Every row gives one point. Two turns around zero, p and q, are shown by what they do to some points. Where does a point land after both, in the order given? Backwards means that the second turn is done in reverse. Each puzzle has new turns, and all numbers are rounded.

Turn p:
[-16 -28] => [ 30 -12]
[-33  -6] => [ 11 -32]
[49 34] => [-41  43]
Turn q:
[-19  -9] => [ 15 -14]
[25 52] => [-58   5]
[ -6 -44] => [43 10]
Where do these land?
q, then p: [-29 -26] => [12 37]
q, then p: [61 41] => [-33 -66]
p, then q backwards: [-28 -10] => [-29  -4]
q, then p: [-14  25] => [ 25 -15]
p, then q: [ 10 -31] => [-24  22]

Turn p:
[-12   4  17  24] => [-22  13  -8 -17]
[ 24  -6 -40 -32] => [ 38 -11  13  39]
[-38  -4 -16  13] => [-39  -1   4  19]
[21  3 18 37] => [  2  38 -10 -25]
[ -7  36 -12  -6] => [ -1 -10 -34  17]
[ 11 -32  32 -37] => [ 22 -30  34 -31]
Turn q:
[-18  -4  30   9] => [ 19 -11  27 -10]
[76 36 32  3] => [ 44 -31 -71 -15]
[ -7  11   1 -18] => [ 9 20  0 -1]
[-13 -15 -30 -11] => [-31  19   7   6]
[-19  -5 -47  11] => [-37  11   9  34]
[  2 -21  24   0] => [  3 -13  11 -27]
[-20  -1  -9   7] => [-6  4 17 13]
Where do these land?
q, then p backwards: [12 23 41 -5] => [ 40  10  13 -22]
p, then q backwards: [-12  -3 -13  16] => [ -8  -2 -22  -3]
p, then q: [-13  -2  17 -40] => [-25  -6  10 -36]
p, then q: [ 51   8  -3 -36] => [-14 -24 -53 -20]
q, then p: [-22 -18  12  35] => [-10   0  26 -37]
p, then q: [-18  22 -24  35] => [ 0  4 16 48]
p, then q backwards: [  3 -30 -31  -4] => [-39  12  -6  14]

Turn p:
[-21   1  12 -31 -33  21  20  10] => [ 18  36 -12  -9  24 -25  23  -2]
[-12  36  -4  -1  -9  -2  12 -40] => [-19  43   4 -15 -12   2 -26  -1]
[ 13 -34  23 -10  11  23 -14 -16] => [-19 -12 -26  24   8   1  18 -31]
[-36 -15 -24 -14  15 -17  -6  33] => [ 47 -10 -18  14 -14  -2   2  31]
[-15  -3 -34  12 -18  11  16  33] => [ 14  -3   1 -21   4  -6  24  46]
[ 12   8  19  19  17   1 -43  10] => [-10 -43  -5  -1  -1 -15 -26 -16]
[ 37 -12 -14   6 -17  14 -11  -7] => [-21 -16  -5 -20  20  26  13  -7]
[  4  63  10 -14  11 -11   8  -2] => [  1  25  28   0  17 -12 -53   3]
[  5 -39 -20  31  15 -15  38   1] => [ -7  -9  24  19 -30  25  41  23]
[ 13  -5  31   3   9 -26 -20 -22] => [ -3 -11   7   9 -17   6 -16 -44]
Turn q:
[-15   0  -1  22  21  29  -5 -30] => [-16 -31 -21  -2  11 -19   0 -28]
[-10  21  16 -20  11 -24  19 -34] => [ -8 -31   8  -6 -40 -10  13  20]
[-17 -15 -23  20 -32 -24  14  24] => [ 0 17 46 27 26  3  6  4]
[-19   4 -35 -17 -43 -14 -11  20] => [ 16  25  41  28  -4  -4 -32   0]
[-14 -20  25   0  22  31   3   7] => [ -5   6 -13 -38  12 -18  13 -21]
[ 23  -6 -26 -12 -16  -5  -5   1] => [  5   3   7   8   3  26 -28   9]
[ 19   7 -32  -9   7 -21  -8  37] => [-12  37  -2  18   5  14 -21  30]
[ 25 -31  31   7  29  22  -9  -4] => [  7  -8 -37 -41  25   8  13  -2]
[ 13  40   4 -12 -21 -13  31   7] => [ -6  11  15  18 -43  26  16   3]
[ -5   0  41  21  23  18 -31 -28] => [ 20 -29 -45 -11   7 -27  20 -13]
Where do these land?
p, then q: [-20   0 -14   6 -11 -12 -19   1] => [ 13  10   9   0  -4  17 -24   3]
p, then q: [  8   5  -6  -6 -29  29  10 -14] => [-29   5   4  -5 -29 -19  -6   3]
q, then p: [ -9  18  76  39  75 -11 -13   5] => [ 47  40  42  10 -10  52  24  68]
q, then p: [ 42 -15 -13  -8  25  23   0   7] => [ -1   3 -45   5  18   1 -17  29]
q, then p: [-21 -16   5   7 -33  -5 -13  21] => [-17  -7  32  13   5   2 -21 -22]
q, then p backwards: [ -9  32 -18  -5  -6   0   4   1] => [-10   0  14   9  25  -7   7 -20]
p, then q: [-10  10  17 -23 -33 -13 -15  17] => [  1 -17 -17  -7 -20  22 -17  31]
p, then q: [-28  -9 -19  -8   3   1  17   4] => [-9 25  3 19 -4 22  5 -3]
q, then p: [ 26 -15 -14  -9 -23  14 -20 -19] => [-23 -27 -28   2  17  14  -2 -12]
q, then p: [-18 -15 -14 -19  -3 -18  15 -15] => [ 21 -11  -4   8  -1 -21   8 -27]
p, then q: [39  5  2 26 35 -8 34 -9] => [ 16   2  -5 -13  14 -32  45 -33]
